Every row gives one point. Each copy is the shape, with its points in the same order, stretched, turned, moved and blurred by noise. Is it also mirrored, or only turned?
(in the rows, 128 means zero)

Shape (7 x 3):
[[119  39 133]
 [117 134  89]
 [179 134 162]
 [225 177 121]
 [105 139  87]
 [ 77 114 169]
 [ 81 148 109]]
Copy 1 (7 x 3):
[[139  65 182]
 [104 118  98]
 [152 174 156]
 [172 222 110]
 [ 96 111  89]
 [ 67 108 172]
 [ 65 107 104]]
Copy 1 is: only turned
Copy 2 (7 x 3):
[[160  71 163]
 [108 122  93]
 [164 173 154]
 [176 204  94]
 [ 95 112 104]
 [ 82 105 174]
 [ 76 116 105]]
Copy 2 is: only turned
Copy 3 (7 x 3):
[[131  47 194]
 [137  95 113]
 [117 159 179]
 [168 211 139]
 [124  98  98]
 [ 46  95 154]
 [ 74  89 107]]
Copy 3 is: only turned

Shape (7 x 3):
[[120 147 175]
 [139  48 142]
 [166 150 114]
 [192 133 153]
 [157  87 178]
 [129 108 141]
 [137 147  26]]
Copy 1 (7 x 3):
[[153 145 165]
 [144  61 155]
 [107 134 114]
 [ 77 129 151]
 [108  94 176]
 [149 110 144]
 [147 123  44]]
Copy 1 is: mirrored
Copy 2 (7 x 3):
[[126 180 166]
 [ 88  87 165]
 [169 129 138]
 [174 126 188]
 [116 130 198]
 [113 133 151]
 [172  90  59]]
Copy 2 is: only turned
Copy 3 (7 x 3):
[[114 161 106]
 [133  31  80]
 [178 124 150]
 [203 121  68]
 [149  85  53]
 [138 105 115]
 [168  88 249]]
Copy 3 is: mirrored

Shape (7 x 4):
[[151 132 157  63]
 [135 136   7 122]
 [125 128 150 138]
 [173 118 161 133]
 [132 106 159 123]
 [146 127 142 130]
 [153  82 123 126]]
Copy 1 (7 x 4):
[[144 118 165  59]
 [ 71  61  48 114]
 [139 144 134 130]
 [155 113 163 142]
 [127 143 159 119]
 [140 121 140 127]
 [ 99 113 162 127]]
Copy 1 is: only turned
Copy 2 (7 x 4):
[[117 125 199 109]
 [209  68  64  61]
 [109 129 127 159]
 [130 165 136 150]
 [125 132 151 172]
 [128 141 125 146]
 [181 130 125 154]]
Copy 2 is: only turned

Shape (8 x 4):
[[ 84 102 131 126]
 [149 116 165 132]
 [172  84  68 101]
 [ 95  95  71  91]
 [ 94 209 188 172]
 [103 117 174 147]
 [162  85 146 186]
 [113 159  92 149]]
Copy 1 (8 x 4):
[[101  94 108 165]
 [158 120 171 174]
 [177  39 150  86]
 [102  60 110  98]
 [128 224 102 183]
 [123 130 127 203]
 [212  97 136 211]
 [153 129  81 106]]
Copy 1 is: only turned
Copy 2 (8 x 4):
[[105 109  96 141]
 [ 96  89 135  90]
 [160 117 191 166]
 [128 132 151 203]
 [ 51 165  62  55]
 [ 87  92  86  92]
 [151  77 100  65]
 [122 178 114 124]]
Copy 2 is: mirrored

Shape (10 x 6):
[[ 82 132 195  57  74 159]
 [ 50 149 147  60  99 144]
 [139  74  82 147 147 163]
 [141  99 160 190 161 173]
 [172  91 101 200 111 169]
 [ 89 135 154 110 101 100]
 [ 95 146 166  86 104  76]
 [102 182 158 169 119 185]
 [176  93 104 153 111 186]
 [145 172 141 115 167 134]]
Copy 1 (10 x 6):
[[ 94 157  75  83 223 142]
 [108 169  62 101 206 202]
 [141  94 132 178 106 102]
 [ 72  84 164 137  79  85]
 [142  70 171 147 104  98]
 [111 153 125 112 187 183]
 [116 198 125 102 190 190]
 [ 90  95 115  89 103 160]
 [150  92 131 140 106  77]
 [113 161 114  94  68 131]]
Copy 1 is: mirrored
Copy 2 (10 x 6):
[[154 142 152 229  43 189]
 [160 120 200 177  43 188]
 [150 148  97  70 124 134]
 [ 89 172  91 138 156 156]
 [ 93 128  44  84 135  89]
 [145  91 150 174 128 157]
 [153  87 180 201 135 154]
 [ 46 157 143 158  91 154]
 [113 162  71 108  92  86]
 [124 174 182 164 137 126]]
Copy 2 is: only turned
Copy 3 (10 x 6):
[[ 85  81 140  33 141 206]
 [ 49  66 143  89 168 181]
 [163 136 155 180 105 141]
 [189 155 159 108 148 140]
 [196 181 109 179 116 138]
 [ 77 119 134  85 138 151]
 [ 51 100 125  81 125 125]
 [148 120  99  80 214 150]
 [190 130 118 162 107 154]
 [115  85 123 108 158  78]]
Copy 3 is: only turned
Copy 4 (10 x 6):
[[114 214  80  59 155 204]
 [132 197  98 123 185 209]
 [165  55 101 166  81 134]
 [155  64 163  79  72 120]
 [176  93 137 141  28 117]
 [141 185 117 119 169 132]
 [119 194 119 115 193 123]
 [148 173 210  95  91 189]
 [145 103 118 141  30 142]
 [ 82 133 196 127 126 126]]
Copy 4 is: mirrored

Shape (11 x 8):
[[114 119 118 148 152 143 120 184]
 [ 85  63 143 117  75 185  76 220]
 [115 120 122  68 107 181 116 130]
 [ 93 161 140 127 126  95 149 114]
 [109 168 160  95 102 168 197 121]
 [163 168  98 163 117  92 150 119]
 [ 97 167 129 134 128 145 146  83]
 [172 125 134 196 162 136  82 156]
 [ 98 115 134 148  48 223  97 166]
 [169 100 151 174 143 108 117 115]
 [ 89  55 100 163  87 201 119 187]]
Copy 1 (11 x 8):
[[158 148 118 142 119 110  54 148]
 [174 122 160  72  83 134  65 183]
 [108 165 126  88 137 167 138 131]
 [ 73 144 140 170 181 139 111 148]
 [ 51 173 128  78 210 142 148 130]
 [109 121 161 157 178 120 108  77]
 [ 92 175 137 139 188 124 168 140]
 [222 115 107 140 134  91  79 122]
 [173 148 186  31 144 116 148 144]
 [155  84 119 151 141  95 127 125]
 [161 135 179  82  73  73 119 156]]
Copy 1 is: only turned
Copy 2 (11 x 8):
[[ 83 142 109 169 141 150 128 151]
 [144  85 140 249 119 158 147 181]
 [120  83 156 162 129 123 121 127]
 [107 151 147  83 136 166 141 130]
 [100  88 158 102 135 173 139  67]
 [101 182 103 114 108 130 180 122]
 [ 97 110 124  64 145 149 137 118]
 [ 95 175  55 147 197 119 143 140]
 [122  47 108 188 128 152 195 148]
 [151 177  76 125 152 134 119 117]
 [138  72  89 224  63 165 142 167]]
Copy 2 is: only turned
Copy 3 (11 x 8):
[[165 170  93 139  92 132 130 183]
 [164 234 100 160  60 129 246 182]
 [133 112 112 174 119 116 160 143]
 [110 126 155 124 118 139  83 118]
 [135 104 192 166 104  71 101 100]
 [146  96  91 115 152 125  39  90]
 [150 101 154 152 127 153  85 107]
 [200 173  78 133 160 128 111 168]
 [209 187 125 193  73 138 191 106]
 [175 130 108  96 174 126 121 145]
 [197 165  85 135  50 153 205 167]]
Copy 3 is: only turned
Copy 4 (11 x 8):
[[ 94 119  98 155 124  78 120 138]
 [113 124 152 173 152 144 136 213]
 [129 107 107 161 145 187 150 138]
 [116 101 132  92 113 113 102 104]
 [ 95  68 126  97 112 163 172 126]
 [153 115 104  83 128  70 149 107]
 [146  65 124 108  93 128 120 109]
 [162 102 134 168 138  35 163 115]
 [170  44 145 135 143 136 154 223]
 [168 139 174 137  96  80 153 103]
 [127 110 109 161  94 107 133 232]]
Copy 4 is: mirrored
